Each row is a point. Examples show where two turns around zero, p and q, send a point. Where does a point land after both, in the order given? Backwards means that the second turn is done in reverse. Each puzzle has new turns, and all numbers are rounded.

Turn p:
[-0.92,-0.53,-1.44] -> [-1.60,+0.66,-0.45]
[-0.92,+0.67,-0.62] -> [-0.34,+1.25,-0.03]
[+2.14,+1.06,+1.06] -> [+2.35,-0.90,-0.69]
[-0.30,-1.19,+1.00] -> [-0.40,-1.00,+1.16]
Turn q:
[-2.02,+0.07,+1.68] -> [-0.61,+2.53,+0.38]
[+0.42,-0.35,+0.05] -> [-0.38,-0.40,-0.05]
[+2.23,+1.57,-0.14] -> [+0.77,-1.91,+1.79]
[-0.88,-0.47,-1.01] -> [+0.49,+0.33,-1.29]
[+0.26,-0.81,-0.58] -> [-0.27,-0.56,-0.82]
Where do these land?
p, then q: [+0.84,-0.52,+0.37] -> [-0.71,-0.41,-0.67]
p, then q: [-1.42,-0.31,+0.51] -> [-0.37,+1.17,+0.94]
q, then p: [-0.67,-0.93,+1.22] -> [-0.02,+1.57,+0.58]
p, then q backwards: [-0.37,-0.49,-0.84] -> [-0.06,-0.92,+0.48]
p, then q: [+1.51,-0.86,-0.19] -> [-0.50,-0.59,-1.57]
p, then q backwards: [+0.11,+3.11,-1.07] -> [-3.14,+0.45,-0.89]

Turn p:
[+0.25,+0.29,+1.37,+0.42,-0.05,-1.16] -> [+0.70,+0.25,+1.19,-0.51,-1.13,+0.17]
[-0.04,+0.22,-0.61,-0.45,-1.02,-0.93] -> [+0.73,-0.64,-0.67,+0.43,-0.81,-0.53]
[+0.54,-1.10,-0.67,-1.25,+1.02,-1.33] -> [+0.29,-0.09,+0.17,-0.57,+0.35,-2.40]
[-0.81,+1.17,+0.26,+1.04,+2.14,+0.25] -> [-1.79,+1.97,+0.30,-0.52,-0.53,+0.35]
[+0.60,+1.08,+0.00,+1.54,+0.19,-1.14] -> [+0.73,+1.67,+0.29,+0.54,-1.22,+0.19]
[-0.01,+1.31,+0.77,-0.92,+1.65,+3.18] -> [-1.75,+0.71,-1.01,-2.23,+1.72,+1.87]
[-0.50,-1.02,-0.42,-0.35,-3.25,+1.86] -> [+0.61,-2.82,-0.90,+1.60,+1.09,+1.65]
[-0.67,-0.49,+0.04,-0.74,+0.34,+0.11] -> [-0.73,-0.65,+0.07,-0.36,+0.19,-0.48]
[+0.64,-1.45,-0.74,+0.71,-1.01,-0.84] -> [+1.19,-0.39,+0.57,+1.61,+0.34,-0.82]
Turn q:
[-1.27,-1.59,+0.06,-1.44,-0.60,+1.36] -> [+0.13,-1.35,-1.32,+1.83,-1.16,+0.38]
[-2.07,+0.34,+0.04,-1.65,-0.70,-0.66] -> [+0.18,-0.96,+1.53,+1.69,-1.38,+0.07]
[+0.36,+0.64,+0.06,+0.14,-1.12,+0.39] -> [-0.85,+0.03,+0.18,-0.35,-0.15,+1.03]
[+0.58,-1.39,+0.66,-0.28,-1.39,-0.64] -> [+1.22,+0.10,-0.56,-0.36,-1.06,+1.43]
[+0.76,+1.50,-2.07,-0.65,+0.68,+0.06] -> [-1.85,+0.98,+0.43,-0.51,-0.71,-1.63]
[-0.07,-0.15,-0.27,+2.21,+2.31,+0.04] -> [+0.51,+1.02,-0.47,+0.02,+2.57,-1.48]
[+1.59,-0.01,+0.56,+0.93,-1.68,-0.35] -> [+0.05,+0.77,-0.19,-1.52,-0.05,+1.92]
[+0.11,+0.67,+0.96,+0.74,+2.50,-0.21] -> [+0.61,-0.59,+0.41,-0.79,+1.93,-1.73]
Where do these land?
p, then q: [+1.31,+2.47,+0.20,+1.15,+0.13,+1.72] -> [-3.32,-0.57,-0.38,-0.18,+0.22,-0.74]
q, then p: [-0.14,-0.81,-1.26,+0.98,-0.59,+0.37] -> [-0.51,+1.06,-1.13,+0.59,-0.45,+0.71]
q, then p: [-0.55,-0.28,+0.49,+1.58,-1.82,-1.18] -> [-0.09,+0.99,-0.38,-1.05,+1.12,+2.08]
q, then p: [+0.24,-0.12,+0.89,-0.22,+0.73,+1.15] -> [-0.41,-0.19,+0.22,+0.42,+0.71,-1.36]
p, then q: [-1.35,+2.12,-1.27,-0.07,-0.40,-1.62] -> [-1.03,+1.92,+0.71,+0.92,-1.16,+1.81]
p, then q: [+0.99,-0.19,+0.98,-0.88,+1.83,+0.22] -> [+0.20,-1.53,+1.02,-0.48,-0.97,-1.26]
q, then p: [-2.21,-0.46,-0.42,-1.78,-0.24,-0.35] -> [+1.22,-0.02,+1.62,+1.81,-0.32,+1.05]
p, then q backwards: [+1.74,-1.79,-0.88,-0.64,-0.77,-0.32] -> [-1.05,-0.80,+1.11,+0.58,+2.14,-0.48]
q, then p: [-0.03,-0.95,+1.26,-0.12,+1.12,+0.00] -> [+0.89,+0.49,+0.28,+0.03,+0.98,-1.30]

Turn p:
[+0.58,-0.82,+1.22,-0.44,-0.30,+0.42,+0.82,-0.73,+1.50] -> [+0.47,-1.61,+0.62,+0.82,-0.44,+0.18,-0.82,-1.27,+0.18]
[-1.20,-0.23,+0.11,+2.13,+0.30,-0.01,+0.97,-1.60,-1.24] -> [-0.44,+0.37,-0.28,+0.90,-0.18,-1.14,+0.30,+0.95,+2.76]
[-0.59,+0.59,-2.53,+0.02,+2.23,-1.16,+0.31,-0.41,+1.26] -> [-3.13,+0.03,+0.19,-1.45,+0.54,-0.08,+1.38,-1.01,+0.35]
[+0.22,+0.91,+0.02,-1.81,-0.74,-1.07,-0.97,+1.02,-3.68] -> [+1.78,+1.94,-0.36,-1.19,-1.03,-1.60,+1.10,+1.95,-2.07]
[+1.31,-0.74,+0.56,+1.57,+1.48,+0.07,-0.33,+0.17,+0.45] -> [-0.69,-0.47,+0.18,+2.10,+0.69,+0.82,+1.13,-0.01,+0.03]
[+0.26,-0.77,+0.71,-1.40,+1.15,+2.67,-0.07,+0.83,+1.70] -> [-1.13,-0.47,-0.44,+1.44,-0.69,+1.11,-2.13,-1.47,-1.73]
[+0.17,+0.56,-1.33,+0.39,-0.64,+0.30,+0.65,-0.58,-0.20] -> [-0.19,-0.29,-0.89,-1.01,-0.55,+0.43,+0.33,+0.32,+0.96]
[-0.09,+1.75,+1.75,+1.32,-0.96,-1.17,-1.15,-0.61,-0.12] -> [+1.65,+1.18,+2.17,+0.08,+0.35,+0.80,+0.48,+0.74,+1.23]
[-0.48,-0.78,-1.27,-1.35,-1.21,-0.22,-1.24,+0.33,+0.38] -> [+0.78,+0.47,-1.11,-1.49,+0.88,-0.22,-0.34,-1.26,-0.87]
[-0.19,-0.49,+0.77,-0.44,-1.32,+0.16,+1.01,+1.58,-0.05] -> [+0.90,-1.14,-0.08,-0.21,+0.42,-0.33,-1.44,+1.06,-0.83]
Turn q:
[+1.79,-0.69,+0.07,+0.62,+0.54,+2.18,-0.42,+1.25,+0.10] -> [-0.10,+1.06,-0.30,+1.44,-1.36,+1.18,+1.27,-1.52,-0.62]
[-1.54,-2.23,-0.41,-0.58,-0.60,-1.12,-0.51,-0.95,+0.18] -> [+0.17,-0.93,+0.69,-0.33,+2.10,+0.67,+1.06,+1.69,+0.59]
[+0.61,+1.54,+0.65,-0.63,-1.74,+0.40,+0.44,+1.83,-0.59] -> [+1.16,+0.21,-0.66,-0.87,-1.39,-0.31,-0.60,-0.25,-2.37]
[+1.53,+1.82,-0.68,+1.11,-0.53,+2.65,-1.01,+0.30,+0.46] -> [-0.54,+0.06,+0.92,+0.60,-2.38,+1.40,-0.92,-2.27,-0.91]
[+0.47,+0.76,-0.47,+1.17,-0.79,-0.11,+0.22,+1.23,-2.10] -> [+0.88,+0.89,+0.64,+0.65,-1.90,-0.55,-0.58,+1.19,-0.95]
[-0.21,-0.81,+0.78,+0.48,+0.08,-2.02,+0.09,-0.89,+0.93] -> [+0.93,-1.35,-0.40,+0.15,+1.12,-0.78,+0.24,+0.39,+1.53]
[-0.54,-0.07,+0.97,-1.31,+0.56,-0.96,+0.25,-1.94,-0.60] -> [+0.11,+0.53,+0.59,-1.43,+1.72,-1.26,+0.02,-0.08,+1.07]
[+0.90,+1.48,-0.76,-0.17,+0.64,+0.52,-1.21,+1.59,-0.16] -> [+0.11,+1.20,-0.90,+0.10,-1.45,+1.38,-1.34,-0.43,-0.27]
[-0.93,-0.61,-0.77,-1.34,+0.87,-1.69,+2.00,-2.17,+1.09] -> [-1.25,-0.73,-0.22,+0.11,+3.34,-1.63,-0.70,+0.37,+0.73]
[-2.08,-1.19,+0.62,+0.65,+0.96,+0.15,+0.15,-0.25,+0.69] -> [-1.46,-0.94,-0.36,-0.43,+0.20,-0.10,+1.55,+0.91,+1.20]
Where do these land?
q, then p: [-0.40,+1.09,+1.22,-1.06,-1.18,+0.41,-1.11,-0.37,+1.19] -> [+0.59,-0.02,-0.91,+0.12,-1.50,-0.90,-0.07,-1.81,-0.87]
p, then q: [+1.06,-0.08,+1.80,+1.72,+1.64,+1.34,-0.06,+0.09,+0.01] -> [-0.59,-1.45,+0.46,+0.89,-2.64,-0.22,+1.10,+0.19,+0.30]
q, then p: [-0.27,-0.03,-0.29,-0.70,-0.93,-0.86,+1.24,-1.91,+0.86] -> [-0.71,+0.42,+0.71,+1.45,+0.63,-1.51,+1.04,-0.86,-0.62]
p, then q: [+1.00,+1.16,-0.54,+0.13,-0.59,-0.75,+1.26,+1.51,+0.42] -> [-0.13,+1.25,-0.86,-0.26,+0.34,+0.47,+1.78,+0.44,-1.23]
q, then p: [-0.46,-1.61,+0.24,+0.88,+1.02,-1.16,+0.90,+1.06,-1.12] -> [-0.99,-1.37,+0.37,-0.96,+1.33,+0.68,+0.23,+1.73,-0.17]
p, then q backwards: [-0.32,+0.53,-0.28,-0.39,-1.28,+1.22,-0.37,+1.10,-1.92] -> [-0.19,+0.69,-0.18,-0.78,-0.01,-1.28,-0.20,+2.13,-1.19]
q, then p: [-1.07,-0.69,+1.65,-1.95,+0.95,-2.04,-0.52,-1.91,+1.23] -> [-2.66,-0.97,+0.82,-0.11,-0.30,-0.37,+0.56,-2.55,-1.70]
p, then q: [-1.22,+0.41,+0.84,+1.09,+1.32,+1.70,-0.15,+0.08,+0.04] -> [-0.58,-1.35,+0.04,-0.77,-1.97,+0.89,-0.36,+0.28,+0.77]
q, then p: [+0.93,+1.48,-1.55,+0.31,-0.57,-1.47,+0.21,+0.84,-1.34] -> [+1.39,+1.49,-0.03,+0.14,+1.11,+1.54,+1.19,+0.82,-0.85]
p, then q: [+0.20,-0.68,-1.21,-1.91,+0.03,+1.44,-0.94,+1.09,-0.89] -> [-0.01,+1.47,+1.78,+0.02,-0.07,+0.45,-1.72,+1.26,-0.68]
p, then q: [+0.54,-1.57,-1.88,+1.87,-0.41,+0.16,-0.45,-1.58,+1.53] -> [-2.66,-0.99,+0.29,+1.55,+1.70,+0.28,-0.03,-1.00,+0.70]
